Every row gives one point. The points of each table are mixes of a few directions, plus a little noise. Count the directions of each table, and those that both share. Where both have some left over, give the other angles between the two spaces (their principal angles), to ten degrees, smallest first.
In the rows, 128 means zero.

First (4 x 3):
[[152 120 171]
 [164 119 186]
 [124 128 119]
 [ 73 143  37]]
Second (4 x 3):
[[ 96 174  96]
 [149  98 149]
 [173  63 174]
 [ 94 177  94]]
Directions: first 1, second 1, shared 0; angles 40

First (8 x 8):
[[174 153 111 164 129  97 185 120]
 [112 119 134 115 128 139 108 131]
 [ 94 110 140 102 127 151  87 134]
 [126 127 129 126 128 130 125 129]
 [201 167 102 186 130  78 219 115]
 [120 123 131 121 128 134 118 129]
 [ 82 103 145  91 127 160  71 136]
 [115 121 133 118 128 137 112 131]]
Second (8 x 8):
[[130 113  99 120 139 126 113 131]
 [161 127 116 143 110 140 123 132]
 [140 119  78 127 156 100 137 123]
 [133 151 140 181 129 138 127 151]
 [ 31 150 249  84 106 153 126 123]
 [115 123 131 114 131 127 122 127]
 [160 139 120 146 121 115 159 121]
 [153 105  90 109 128 124 120 117]]
Directions: first 1, second 4, shared 1

First (11 x 12):
[[129 130 126 132 139 139 139 128 133 134 129 135]
 [102 144 134  99  75  91  78 106 113 102 119  70]
 [156 107 128 148 151 139 153 148 133 140 137 173]
 [125 134 123 136 152 150 149 125 139 142 131 136]
 [124 129 129 121 114 116 114 126 124 119 127 116]
 [196  78 131 175 178 146 181 178 138 153 145 240]
 [ 96 157 117 122 153 163 145 103 143 140 123  98]
 [102 153 118 125 152 162 146 108 143 142 123 105]
 [132 127 125 135 142 140 141 129 133 136 130 140]
 [109 146 121 125 141 149 138 113 138 135 126 108]
 [140 105 155  89   7  14  21 140  79  64 124  85]]
Second (11 x 12):
[[ 55 190 119  92 100 163 110  83 114 154 117  49]
 [ 90 156 123 108 122 127 113  97 135 113 119  68]
 [181  87 134 156 139 123 147 168 122 140 140 206]
 [178  86 134 153 147 106 140 158 137 113 135 183]
 [ 77 176 122 105 100 172 123 106 102 177 125  95]
 [139 112 129 132 145  94 122 124 154  79 123 109]
 [106 147 125 118 118 142 124 116 120 142 125 107]
 [139 121 129 134 129 131 133 138 124 137 131 148]
 [140 124 130 136 122 148 139 145 110 163 135 167]
 [100 141 124 112 136  96 107  94 159  69 114  51]
 [204  67 137 167 151 107 150 179 131 122 142 223]]
Directions: first 2, second 2, shared 1; angles 70

First (10 x 24):
[[ 66 178  90  86 114 192 249  92 137 126  62 112 211  49 142 143 207 113
  140  98  49 176 162 160]
 [146 152 166 155 120 115 133 101 134 110 115 150 132  62  76  90 119 149
   87 159 149  84 144 147]
 [133  94 137 147 135 110 140 141 124 165 144 106  82 178 129 141 105 146
  146 143 154 117  98 117]
 [140 156 137 142 118 132 138 109 136 116 108 140 151  82  93 103 133 133
  101 141 136  98 142 147]
 [125  92 150 122 141 106 109 138 119 125 158 130  84 151 151 138 105 141
  141 132 126 153 121 105]
 [ 80 126 137 109 129 149 224 104 126 140 104 111 131  89 143 145 157 147
  146 127  81 169 136 133]
 [142 121  99 132 129 129  96 151 129 146 136 117 128 184 142 141 122 111
  142 116 146 122 110 121]
 [161 162 133 151 116 124  95 117 137 109 117 150 154  92  83  93 123 124
   89 142 157  77 141 149]
 [140 103 118 112 139 114  53 158 122 109 165 139 110 179 163 140 107 111
  140 109 130 153 124 101]
 [151  95 111 125 140 108  47 169 120 131 169 126  96 213 160 143  98 112
  147 113 151 135 105 100]]
Second (8 x 24):
[[157 194 181  75 115 177 191 148 134 172  48 150 173 163 109 117 115 181
  157  86 117 100 132 173]
 [143 110  97 134 120 113  98 148 144  99 107 149 124  68 157 128 108 139
  100 164 149 153 101 131]
 [126 117 142 104  91 104 167 120 119 153  90 119 137 156 108 148 124 168
  160  55 162 110  91 157]
 [137 159 126 141 145 153 103 132 143 133 168 146 119 106 117  90 111 107
  105 183  99 132 159 117]
 [ 93  56  82 178 134  72  75 102 116  93 210  97  81 110 137 147 147  79
  111 145 147 149 122  86]
 [132 137 141 118 150 151 145 135 122 114  92 122 149 147 153 145 154 126
  136 121 112 129 141 127]
 [104 108 110 170 166 125  87 109 117 109 212 105  98 132 133 122 153  65
  112 171 100 138 168  83]
 [137 145 147 105 105 133 156 131 131 154  98 135 141 140 108 125 114 161
  143  95 138 112 112 154]]
Directions: first 4, second 4, shared 0; angles 50, 60, 60, 90

First (11 x 32):
[[162  77 164 186 155 128 160 180 215  63  88 109  86  83 150 142  67 139
   68  97 123  29 175 183 185  97 104 153 115 171 189 152]
 [118  94 171 193  70 108 156 153 176 121 113 124 130 140  98 143  62 122
  105 101 169 104 162 139 148 115 139 167 110 175  91 144]
 [149 173 116 106 147 135  92 110 112 122 151 126 143 111 107 143 147 138
  186 149 108 181 139 104 139 145 114 135 164 113 169 117]
 [145 155 195 155 109 170 118 122 145 108 120  94 147  70 137 145  85 108
  163 150 149 108 211  81 134 141 118 142 168 163  96 132]
 [102 174  65  64 128 117  93  85  57 183 164 156 150 170 118 104 201 136
  176 144 109 212  45 103  77 148 144  92 139  69 106 103]
 [191 164 111 121 148 133 152  99  68 135 147 119 129 152  76  73 136  89
  166 162 118 184 105  91  56 136 113 124 113 118  84  71]
 [156  67 164 142 172 142 179 154 140  92  99 101  95 113 152 135 115  99
   46 146 142  52 187 147 146 115 116 132  84 162 149 144]
 [153  93 166 176 124 109 147 159 175  89 118 116 119 122  95 173  81 130
   99 118 150 116 197 148 192 117 115 182 116 179 187 154]
 [ 18 122  50  26 124 112  92  97  56 208 151 175 146 189 182 136 249 153
  107 132 126 172  28 138  99 143 178  66 114  54 115 151]
 [ 54 115  77 101 106 114 118 128 137 169 116 163 122 150 187 101 156 160
  105  82 110  96  23 170 104 117 162  78 120  79  87 138]
 [163 174 127 137 127 135 105 119 130 119 138 123 137 105 107 115 111 133
  186 130 105 157 126 111 120 133 112 134 162 121 133 105]]
Second (8 x 32):
[[ 88  88 208 165  95  98 146 144 159 128 109 129 140 158 111 184  77 103
   77 123 201  90 234 122 194 150 137 153 101 173 134 167]
 [137 140 152 140  97 179 144 112 107 138 125  99 139  98 149  91 113  97
  147 148 137 113 132  88  61 121 141 119 135 145  18 109]
 [158 123  90  89 163 152 143 111  65 134 148 116 122 138 125 109 189 111
  121 169 111 169  96 113  79 121 127 123 107 118 120 109]
 [197 153 101 140 107 194 126 117 100 110 159  83 138  70 111 104 143 130
  196 165  91 201  95  94  59  92 125 169 162 157  72 101]
 [130  58 109 135 203  59 176 174 177  99  89 162  68 176 136 123 113 138
   13  79 118  33 111 222 189 115 106 108  57 112 237 142]
 [135 161  97 103 132 150 105 111 106 137 143 126 135 109 139 110 157 139
  170 139 100 159  89 113  96 127 129 115 154 106 115 113]
 [129 133 105 149 100  78 140 128 129 147 136 155 129 183  74 104 104 131
  139  97 130 164  81 142 113 126 131 136 107 118 110 106]
 [ 49 169 162 102 127 114  45 126 183 133 115 153 151  91 180 199 128 175
  160 103 136  94 188 130 233 172 128 101 200  97 220 178]]
Directions: first 6, second 6, shared 5; angles 50

First (9 x 32):
[[118 148 144 110 118 131 146  94 132 114 148 125 120 142 141 116 137 151
  126 141 130 150 135 122 112 144 130 137 119 132 136 122]
 [ 87 133 109 116 151  90 171 126 203  45 183 139  81 154  79  40 104 182
  145  78 111 120 115 167 214 189 136 124  69 180 159 154]
 [151  90 100 168 145 127  85 205 107 171  79 130 152  96 107 172 115  75
  131 107 121  85 113 134 149  87 118 114 157 107 108 139]
 [139 113 118 143 134 130 112 160 117 147 110 128 137 114 122 148 124 105
  130 119 125 113 125 129 133 111 123 124 140 119 118 129]
 [155 158 174 102  86 171 117  60  58 184 108 110 162 127 206 188 168 119
  101 201 156 178 156  75   7  98 128 146 169  87 109  91]
 [ 83 121  95 132 162  80 170 152 217  35 183 144  76 153  58  34  92 177
  151  59 102  99 106 183 245 189 135 117  63 188 163 164]
 [145 122 132 135 123 142 109 136  96 164 102 124 150 115 145 164 137 102
  124 144 135 128 133 115  98 101 126 129 152 106 115 121]
 [130 143 146 111 112 141 131  93 112 133 133 123 131 132 153 135 142 138
  122 154 138 151 140 110  91 128 132 136 132 121 128 116]
 [142 128 133 134 119 140 113 131 103 155 108 124 142 121 142 153 135 111
  122 142 134 130 133 116 105 107 126 128 148 110 118 120]]
Second (10 x 32):
[[150 138 106  90 103 109 153 123 164 165  63 102 139 111  95  96 138 131
  138 143 119 126 108  94 149 145 107 137 107 115  97 159]
 [118 151 143 115 172 148 111 126  85 107 180 173 119 163 114 141 171 139
  109 143 142 183 180 111 102  80 135 147 154 152  97 165]
 [129  73 134 180  92 140 107 146 147 105 145 121 112 152 161 169 109 123
   82  86 150 113  92 178 122 157 130 118 140 141 201  43]
 [104 140 160 124 144 124  95 115 122 115 155 149 125 170 124 165  88 154
  102  86 165 147 189  96  87 118 160 136 174 153  93 163]
 [ 95 136  75  88 155 154 123 123  90  99 115 111  71  96 144 108 129  83
  125 152  94  49 126 142 125 163 127 136 120  84 143 116]
 [150 153 112  91 137 126 155 128 127 152 105 133 139 118  93  93 185 130
  144 174 111 163 125 100 148 105 104 143 107 125  91 172]
 [130 140 175 150 135 111 120 121 132 136 159 151 164 151 123 147 106 161
  141 107 152 176 163 109 113  95 147 121 147 158  99 158]
 [137 146  70  56 123 130 152 123 139 149  55  99 102 101  93  82 163 106
  126 167 101  97 110  95 148 156  99 151 104  95  98 163]
 [112  68 173 233  98 127  96 142 139  95 184 124 136 140 200 189  47 129
  116  56 152  95 100 206 115 152 160  87 145 145 223  18]
 [155 135 132 151 121 112 170 132 135 157 119 117 172  77 134  89 142 124
  196 165  93 133  89 148 170 110 111 104  81 114 137 121]]
Directions: first 2, second 5, shared 0; angles 70, 90

First (10 x 32):
[[128 129 121 128 127 129 130 133 125 132 121 131 133 133 128 140 126 124
  125 129 126 129 127 135 128 122 127 128 127 122 129 130]
 [124 125 139 122 150 117 100 120 145 125 133 141 137 158 131 142 127 148
  130 110 119 129 128 124 124 120 137 150  94 121 124 117]
 [130 127 154 129 139 123 117 111 145 118 154 126 115 125 123  96 133 143
  140 117 132 127 134 102 132 144 135 135 120 145 124 119]
 [134 136  84 139  81 151 183 162  84 147  93 109 128  81 130 137 123  78
  113 168 136 126 125 163 130 122 107  82 193 121 138 154]
 [128 131 105 130 111 136 144 146 111 138 105 125 135 120 131 146 123 109
  118 142 125 127 123 150 126 118 120 114 146 118 131 138]
 [116 116 168 109 196  95  48  96 182 114 152 164 148 212 132 156 130 193
  138  75 109 132 128 106 121 117 157 194  30 115 115  94]
 [142 134 177 144 106 140 162  95 137 107 190  91  68  50 108   7 146 123
  156 139 161 123 146  60 147 191 123  99 182 192 127 126]
 [125 127 114 124 131 126 121 138 123 133 112 136 144 147 133 161 124 127
  120 127 120 129 124 146 123 112 129 132 116 111 128 129]
 [129 130 115 129 116 134 140 139 115 133 117 125 131 119 130 136 125 115
  122 139 128 128 126 140 127 123 122 118 143 124 130 136]
 [125 129 106 126 122 130 132 143 115 136 106 133 141 137 133 158 122 119
  118 134 122 129 124 152 123 112 124 125 130 111 130 133]]
Second (9 x 32):
[[152  86 122  52 122 117  86 117  92 107 196  91 117 154 114 137 126 179
  122 115  88 112 127  77 210 123 106 152 175 113 115 130]
 [131 146 121 112 108 129 128 130 141 130 138 116 159 161 132 144 110 140
  145 146 130 124 162 132  96  99 141  90 129 195 120 181]
 [137 124 121  85 109 115 106 126 124 113 164 102 146 156 123 138 124 163
  135 138 108 117 153 113 138 108 124 108 138 171 116 161]
 [118 126 136 147 136 117 124 134 125 115 116 138 108  92 121 113 152 119
  116 125 124 129 113 139 130 147 117 143 101  88 134  89]
 [129 150 121 151 129 161 164 122 144 169 101 146 157 164 145 144  86 102
  148 130 163 136 134 134  91 109 159 109 151 171 131 174]
 [119 125 137 177 157 148 153 127 124 153  86 162  98  97 132 113 130  86
  117 109 151 139  87 136 133 158 132 168 127  59 141  78]
 [123 140 130 148 129 135 141 130 137 137 109 139 132 125 133 128 125 113
  130 129 140 132 127 141 107 129 134 124 119 133 130 129]
 [132 112 129 101 124 112 105 129 115 105 154 113 116 120 118 125 145 151
  120 127 105 121 129 117 155 132 111 136 129 115 123 116]
 [109 147 138 178 133 123 142 140 143 124  87 151 114  83 129 111 154  99
  119 134 141 136 119 164  90 148 127 128  79 103 137  95]]
Directions: first 2, second 3, shared 0; angles 70, 90

First (8 x 32):
[[135 127 125 129 127 125 132 134 128 127 128 124 125 128 127 128 127 123
  133 128 127 124 127 123 122 127 129 130 131 131 131 133]
 [165 125 113 136 120 113 150 158 129 120 126 109 112 125 122 130 126 104
  153 128 121 104 123 102  96 124 134 139 146 140 144 151]
 [180 124 107 139 117 108 159 170 130 117 126 101 106 124 120 131 127  95
  162 129 119  94 121  92  82 122 137 144 153 145 150 161]
 [122 129 131 127 130 131 124 123 128 129 128 131 131 129 129 127 128 133
  123 127 129 132 129 132 134 129 127 126 125 126 125 124]
 [202 122  99 143 113  99 172 188 130 112 124  90  97 122 117 132 126  81
  177 128 115  81 118  77  63 119 141 150 163 152 158 174]
 [120 129 131 127 130 131 123 121 128 130 129 132 132 129 130 128 128 134
  123 128 130 134 129 134 135 129 126 125 124 125 125 123]
 [ 94 131 142 121 135 141 108 100 127 135 129 146 143 131 133 126 129 150
  105 128 134 150 133 152 158 132 122 118 112 117 114 107]
 [  7 138 177 104 153 175  56  29 124 154 134 190 179 138 147 121 131 205
   47 128 149 206 144 212 233 143 107  91  70  89  77  52]]
Second (11 x 32):
[[145 128 121 155  94 121 138 158 128 119 108  78 130 109 129 150 124 119
  149 136 112 140 123 101  96 111 129 161 135 112 148 135]
 [105 129 131 120 125 135 110 101 127 132 145 140 130 133 120 154 128 146
  127 132 144 144 125 147 136 130 141 136 124 108 129 116]
 [107 134 118 130 134 111 117 103 158 117 162 168 113 125  93 155 108 126
  109 125 136  75 132 123 141 135 139 127 118 146 128 130]
 [160 152 119 128  94 141  99 138 149 116 127  93 129 142 130 155 155 128
  186 107 157 160 123 124  76 136 150 159 188 111 196 145]
 [ 43 156 174 104 154 179  51  53 145 144 117 181 181 147 159  86 150 189
   66 102 153 197 151 198 215 156  97  78 104 117 107  71]
 [130 104 119 148 130 100 170 148 113 127 128 124 113 104 113 136  97 109
  108 153  95  85 124 100 131 108 123 134  92 138  94 133]
 [166 135 120 127 131 123 138 155 139 121 119 120 121 134 134 102 138 107
  147 112 127 108 130 110 107 135 124 119 155 154 147 150]
 [110 126 115 131 137 106 129 107 150 119 165 168 107 122  90 158 103 122
  109 132 131  67 130 120 139 131 141 129 112 146 120 132]
 [122  87 118 118 151 105 179 126  81 144 153 148 102 121 112 145 100 119
  112 168 111  97 115 129 139 110 140 129  85 120  72 129]
 [179 156 136 122 121 155 110 164 142 123  85  90 148 148 171  68 174 119
  169  89 139 172 135 125  98 145 111 113 188 144 178 145]
 [142 100 136 126 136 132 168 156  75 147  98  98 134 122 158  99 130 124
  127 152 102 162 120 129 130 110 114 123 106 111  90 123]]
Directions: first 1, second 5, shared 1

First (9 x 32):
[[139 128 127 114 118 136 125 188 112 147 104 154  89  88 171 107 134 114
  138 105 140 154 134 159 144 119 135 214 145 151 116 118]
 [129 173 145 169 171 162 161 154 178 127 183 205 210  82  90 152  85 149
   94 145  92  84  58  32 132 143 125  73  96 117 109  70]
 [135  60  94  50 167 151 105  76 180  80 108  57 115 196  53 126 155 136
  133 153 175 170 181 173 144 163  96 100 138  92 148 156]
 [130 119 122 117 157 148 131 113 164 109 144 126 155 139  85 137 122 139
  117 146 130 124 122 109 134 147 114  91 119 110 128 118]
 [125 121 125 126 119 120 122 108 120 125 124 108 124 145 128 129 135 127
  133 130 128 129 140 139 121 127 128 117 130 127 133 142]
 [125 105 119 115 102 102 109  97  98 126 104  80  92 163 143 120 151 119
  147 124 143 145 163 172 120 118 130 136 139 129 143 163]
 [123 134 131 141 123 118 131 109 121 127 135 121 136 138 127 134 127 129
  128 132 121 117 128 120 117 126 131 102 123 125 133 133]
 [131 170 148 163  98 118 139 204  85 172 119 194 109  59 203 111 115 115
  132  97 107 120 100 122 131  99 153 206 135 170 106 103]
 [119 141 137 158  98  97 126  99  89 140 130 110 123 141 152 132 131 126
  134 125 111 109 130 130 106 110 142 107 124 136 135 145]]
Second (9 x 32):
[[111 158 157 130  63 112 118 105 110 133 124  89 136 123 142 106  96  51
  133 163  61 148 164 184  95 117 101 160  84 137 154 162]
 [120 140 140 129 100 119 123 119 120 131 127 111 132 126 134 120 116  95
  130 143  98 136 145 153 114 123 117 141 111 132 138 141]
 [112 155 155 131  70 113 118 106 112 133 125  93 136 124 140 108 100  58
  133 159  67 144 160 178 101 117 102 156  88 137 149 160]
 [110 159 156 131  64 113 117 105 111 134 125  89 137 125 141 107  97  52
  132 162  61 147 164 183  98 116 101 159  86 137 152 160]
 [131 123 125 127 137 130 128 131 130 127 127 132 127 128 126 131 131 139
  127 124 137 124 123 120 132 130 132 124 133 127 125 125]
 [130 122 122 127 139 130 130 131 131 127 128 135 126 130 125 132 132 141
  127 121 142 124 121 118 133 132 133 121 135 125 124 122]
 [139 108 109 127 171 138 137 144 140 126 130 154 123 130 119 141 148 179
  127 106 173 117 103  91 149 136 146 109 157 122 112 105]
 [143 104 105 125 180 141 137 147 141 125 132 158 120 130 116 145 153 187
  125 100 180 114  99  85 152 137 150 104 162 120 108 103]
 [159  79  82 123 230 152 147 164 153 119 134 189 116 133 105 161 177 249
  121  72 235 100  71  42 177 147 171  79 196 113  88  76]]
Directions: first 3, second 1, shared 0; angles 60

First (9 x 32):
[[146 142 126 142 119 122 125 113 150 149 153 123 109 142 127 130 131  82
  132 168 130 133 120 111 144 124 140 125 114 121 145 127]
 [129 141 139 132 158 137 144 121 110 126 114 118 135 113  96 138 135 138
  137 175 143 128 116 142 112 108 115 123 114 122 128 126]
 [118 129 144 128 111 132 108 128 144 120 128  94 123 139 135 128 101 118
  113 103 145 146  95 147 127 122 150 126 119 117 133 143]
 [109 130 118 150 138 125 160 149 121 116 120 144 140  94 119 120 119 158
  116 130 132 119 155 120 134 125 133 170 118 129  93 111]
 [144 110 113  84 165 134 131 117  77 128 111 183 145 134 123 137 186 168
  164 122  89 101 170 129 100 141  62  84 171 160 133 121]
 [132 143 142 143 135 131 134 127 136 134 123  95 126 122 108 132 117 115
  127 173 153 139 101 133 125 111 142 128 106 108 141 132]
 [131 122 114 145  94 112 127 145 156 139 145 134 120 128 158 111 112 112
  114 105 123 127 146  96 157 145 157 154 129 122 127 123]
 [107 120 128 112 101 130  92 105 139 107 151 138 109 162 151 132 117 110
  113  54 111 140 115 149 133 138 132 125 136 149 108 138]
 [138 116 128 116 132 130 130 148 116 133 106 123 144 118 135 121 132 156
  134 121 128 121 138 122 116 135 120 114 144 122 146 131]]
Second (9 x 32):
[[123 134  92 168  33 155 136 130 180 137 203 159  64 137 144 122 116   7
  110 123  92 163 131  93 154 120 160 158 118 127 118 130]
 [124 116 122 116 145 114 130 134 112 121 113 148 147 123 138 121 136 172
  130  98 121 109 155 124 132 144 116 135 142 141 115 119]
 [130 129 136 121 145 124 126 125 120 126 115 118 138 127 123 132 129 147
  133 134 137 124 124 135 123 127 122 121 128 126 132 130]
 [127 132 118 143  97 138 131 129 146 131 152 136 105 131 132 127 124  85
  122 130 117 141 126 117 135 124 139 136 122 126 126 129]
 [124 119 123 119 141 117 129 133 116 123 116 145 142 123 136 125 133 161
  130 106 122 114 149 126 130 140 120 133 139 139 116 121]
 [128 122 137 112 162 116 127 130 108 123  99 126 153 123 127 129 134 179
  133 120 135 110 135 138 120 135 115 121 137 133 125 125]
 [131 138 130 140 106 141 126 123 144 134 146 115 108 133 121 132 120  83
  127 150 132 147 107 129 128 114 141 124 115 118 138 135]
 [132 132 135 126 137 130 125 125 126 129 122 115 131 129 121 132 126 130
  130 141 137 130 116 134 122 123 128 121 123 123 136 132]
 [136 130 157 105 187 116 120 123 101 125  83  94 162 125 110 136 132 190
  141 148 158 115 110 154 108 124 111 103 128 120 143 132]]
Directions: first 5, second 2, shared 1; angles 30

First (11 x 32):
[[148  67 148  85 134  92 210 175 104  60 144 130  67 194 131 160 101  91
  161 138  89 153 135 175 154 145 142  84 118  94 173 110]
 [124 145 121 144 120 133 108 109 137 158 122 118 142 116 124 122 137 142
  122 116 150 127 120 103 112 116 121 144 142 140 125 142]
 [176 151 103 173  98 129  59 121 157 183 155 159 166  57 105 124 103  98
  107 146 157  87 135 112  71 149 140 125 185 139  69 149]
 [118 163 111 163 105 129  98  80 145 205 108  89 145 123 116 124 154 168
  125  84 191 140 100  58  84  88 108 168 172 154 145 168]
 [ 98 102 152  84 162 134 177 156 103  54 120 133 104 165 150 127 132 128
  137 143  74 142 140 177 189 138 131 112  62 110 147  90]
 [150  97 136 109 131 114 155 162 119  86 148 151 107 139 128 141 102  92
  137 152  96 124 143 169 142 154 144  95 120 107 125 111]
 [ 86 138 141 107 161 158 127 130 116  91 112 135 142 123 150 107 148 149
  116 141  93 125 139 153 177 131 123 137  63 130 116  99]
 [ 74 194 120 150 154 191  45  89 142 156 101 138 201  53 145  78 169 176
   83 136 129  96 135 111 148 120 112 175  78 161  68 116]
 [147  73 149  83 147 110 186 186 105  39 153 161  89 160 137 145  94  79
  145 167  62 129 153 204 172 167 151  76  92  92 133  89]
 [151 115 122 137 104 100 147 124 131 154 133 107 105 155 114 148 121 123
  146 105 159 145 113 102  95 115 127 126 174 126 160 154]
 [135 161 105 173  91 118  95  77 150 223 114  85 141 123 108 132 147 162
  129  78 208 139  95  46  63  86 109 167 199 155 149 182]]
Second (8 x 32):
[[117 201 104 179 128 183   7  89 161 190 124 161 217  13 126  82 145 147
   75 149 149  72 139 103 105 136 124 165 125 164  33 132]
 [139  97 134 114 116  94 184 136 118 122 128  99  83 188 123 155 122 125
  158 103 140 161 113 119 120 112 126 117 152 115 185 141]
 [116 112 142  99 156 141 144 158 114  66 134 157 125 126 144 121 120 112
  123 161  74 118 150 182 176 154 139 108  74 113 110  90]
 [143 156 106 172  90 115  96  85 150 217 120  93 140 120 106 134 140 152
  130  85 203 136  99  54  62  93 113 159 202 152 143 179]
 [108 131 141 105 167 164 109 155 119  63 134 177 154  87 149 102 124 113
  103 180  61  96 162 193 185 166 141 112  53 119  72  79]
 [137  94 137 108 121  96 187 141 114 111 129 104  82 188 125 154 121 122
  157 109 130 160 117 128 128 117 128 114 143 113 182 135]
 [133 147 116 151 112 129 102 106 140 170 125 117 142 113 119 125 134 139
  123 113 160 125 118  96  99 115 121 144 157 141 124 149]
 [131  86 144  96 133 102 195 154 109  83 131 116  81 188 132 150 118 115
  156 123 107 155 127 152 149 129 133 105 119 106 174 118]]
Directions: first 3, second 2, shared 2

First (10 x 32):
[[131 165 101 160  92 118 128 153 126 164  85  63  74 160 105 154 155 133
  112 158 135 152  83  25  94 145 136 139 134  89 132  86]
 [125 122 125  81 105 140 125  98 131 137 100 132 103 115 103 151 160 115
  129 144 151 110 144 126 161 131  77 113 161 137 162 145]
 [138 157 101 169  88  81  88 155  97 131 144  49 125 175 106  93 146 147
  144 115 132 140 167  52  66 146 192  80  96  73 113  95]
 [130 112 134  94 112 157 117  98 138 122 125 151 142 131 129 127 121 124
  143 124 145 107 152 163 156 115 114 115 139 145 145 159]
 [127 131 139 166 157 169 161 149 159 138 117 157 136 137 169 146  75 132
  111 137 107 150  44 142 127 110 148 196 118 145 104 120]
 [131 112 134 112 125 118 105 113 116 105 161 137 162 128 128  95 123 131
  150 103 132 109 187 167 131 124 143  90 115 131 127 150]
 [125 108 153 138 175 164 158 130 153 116 142 190 161 111 172 131  75 127
  120 120 107 132  85 198 149 106 132 178 120 165 109 145]
 [117 121 141 129 185  84 155 143 111 113 150 149 125  71 127 128 148 118
  107 124 101 137 128 152 130 144  99 139 130 139 117 115]
 [127 139 112 100  91 119 117 114 120 145  95  95  86 129  91 149 175 120
  126 148 151 120 143  79 135 142  92 104 155 113 159 122]
 [129 113 141 131 149 130 126 126 128 108 159 155 165 122 148 105 102 131
  138 107 118 122 146 177 131 118 147 126 111 141 114 143]]
Second (9 x 32):
[[131 137 123 152 128 119 126 144 125 127 138 114 134 142 135 116 118 136
  129 122 120 138 124 115 107 129 156 129 113 118 114 116]
 [128 122 131 110 126 135 130 115 131 127 121 139 123 118 123 135 134 122
  128 133 134 121 131 139 143 127 106 128 140 136 139 137]
 [132 137 122 160 128 116 124 147 121 128 139 110 137 146 136 114 116 139
  131 121 118 140 123 111 102 129 164 129 108 112 109 114]
 [120 104 141  53 126 156 138  80 140 129 100 171 107  86 108 161 158 104
  123 145 149  99 144 169 193 125  41 125 177 165 171 164]
 [120 111 137  72 127 147 137  94 137 128 106 161 113  96 115 152 151 110
  126 141 144 107 139 159 175 126  64 128 164 156 160 155]
 [139 162 110 234 132  90 113 193 112 126 168  67 156 187 154  82  86 163
  133 104  96 169 107  68  36 134 249 133  60  74  66  77]
 [120 108 137  66 126 149 136  88 137 129 105 166 112  94 113 155 151 108
  126 141 147 104 141 164 182 125  56 126 170 159 165 158]
 [134 147 120 182 129 109 119 166 118 128 149  95 142 159 141 103 107 146
  131 115 111 150 117  96  79 130 192 130  92 100  95 101]
 [127 128 128 123 127 129 130 124 129 128 126 130 127 124 125 130 129 126
  128 128 130 126 130 131 132 128 123 129 130 132 130 129]]
Directions: first 4, second 1, shared 1

First (10 x 32):
[[172 171  96  87 112 141 132  97 123 141 115  64 104 141  97 136 125 175
  129 149 182 108 108 148 105 185 106 159  85 107 110  78]
 [191 166 100 122 121 156 188 112  60 145 137  50  99  99 114 116 163 232
  121  95 147  70 160 175 126 121  92 139  77 114  78 118]
 [ 78 107 144 130 110 116  63 138 187 114 114 193 139 147 143 137  89  48
  131 162 120 174  94  95 128 137 149 127 170 137 190 133]
 [125 118 134 113 151  99 131 130 156 130 115 121 143 147 118 124 119 106
  133 135 138 116 103 127 130 112 158 143 128 122 112 137]
 [ 77  92 144 202  55 173  94 168 120 116 132 221  99  61 193  99 114 116
  109  87  68 140 153 142 168  15 123 113 199 155 233 208]
 [138 125 134  91 180  80 139 119 162 132 117  98 160 174 101 135 125  99
  141 147 152 121  95 115 118 152 162 141 106 114  79 113]
 [134 108 147 169 191 130 207 143  39 130 180 122 153  98 138 130 194 168
  129  74  69 126 215 118 135 120 104  63 120 147  52 146]
 [106 104 139 138 125 113 119 146 156 124 112 154 134 126 142 111 114  98
  126 118 118 118 106 135 147  66 159 139 151 131 153 170]
 [111 124 135 109 147 108 103 120 160 120 125 143 149 160 117 148 112  81
  138 161 137 160 109  96 113 180 137 122 132 128 127 101]
 [145 164 106 115  87 163 106 106 113 130 131 112 100 124 121 144 121 158
  123 149 150 144 134 127 106 196  86 133 111 125 151  79]]
Second (10 x 32):
[[141 136 144 120 144 131 137 130 137 128 134 131 125 120 118 108 126 135
  123 111 122 109 114 128 124 118 141 138 136 125 121 141]
 [ 77  97  65 161  66 115  90 123  87 128 103 113 146 157 171 208 135  99
  147 192 153 209 188 124 140 176  75  87  93 146 163  74]
 [205 172 221  79 220 147 184 135 188 129 167 150 102  86  62   7 118 171
   98  31  90   8  38 133 107  57 209 190 180 101  78 208]
 [169 151 178 102 177 138 158 131 160 129 149 140 113 105  94  63 124 150
  112  77 108  66  79 131 118  90 170 160 156 113 101 170]
 [137 134 140 122 140 132 134 130 136 128 133 131 124 122 120 111 127 134
  124 115 123 112 116 129 125 119 139 135 135 123 121 139]
 [122 124 120 132 120 127 125 128 123 128 125 126 130 133 133 138 129 125
  131 136 131 139 136 128 130 134 121 123 125 130 131 122]
 [106 116 101 141 104 123 112 126 112 128 118 121 136 139 146 162 130 116
  136 155 139 161 154 127 133 148 106 112 113 136 142 106]
 [154 144 160 112 159 135 147 130 149 129 142 136 118 113 106  87 124 143
  119  96 114  86  98 129 122 103 155 149 146 119 110 156]
 [105 114 100 142 102 123 113 126 110 130 116 121 134 142 148 163 131 116
  136 156 139 163 155 127 134 149 105 109 111 137 142 104]
 [ 64  90  50 169  52 113  82 122  79 128  95 110 150 166 183 231 137  91
  152 210 160 228 204 123 144 188  61  76  84 150 169  61]]
Directions: first 4, second 1, shared 0; angles 50
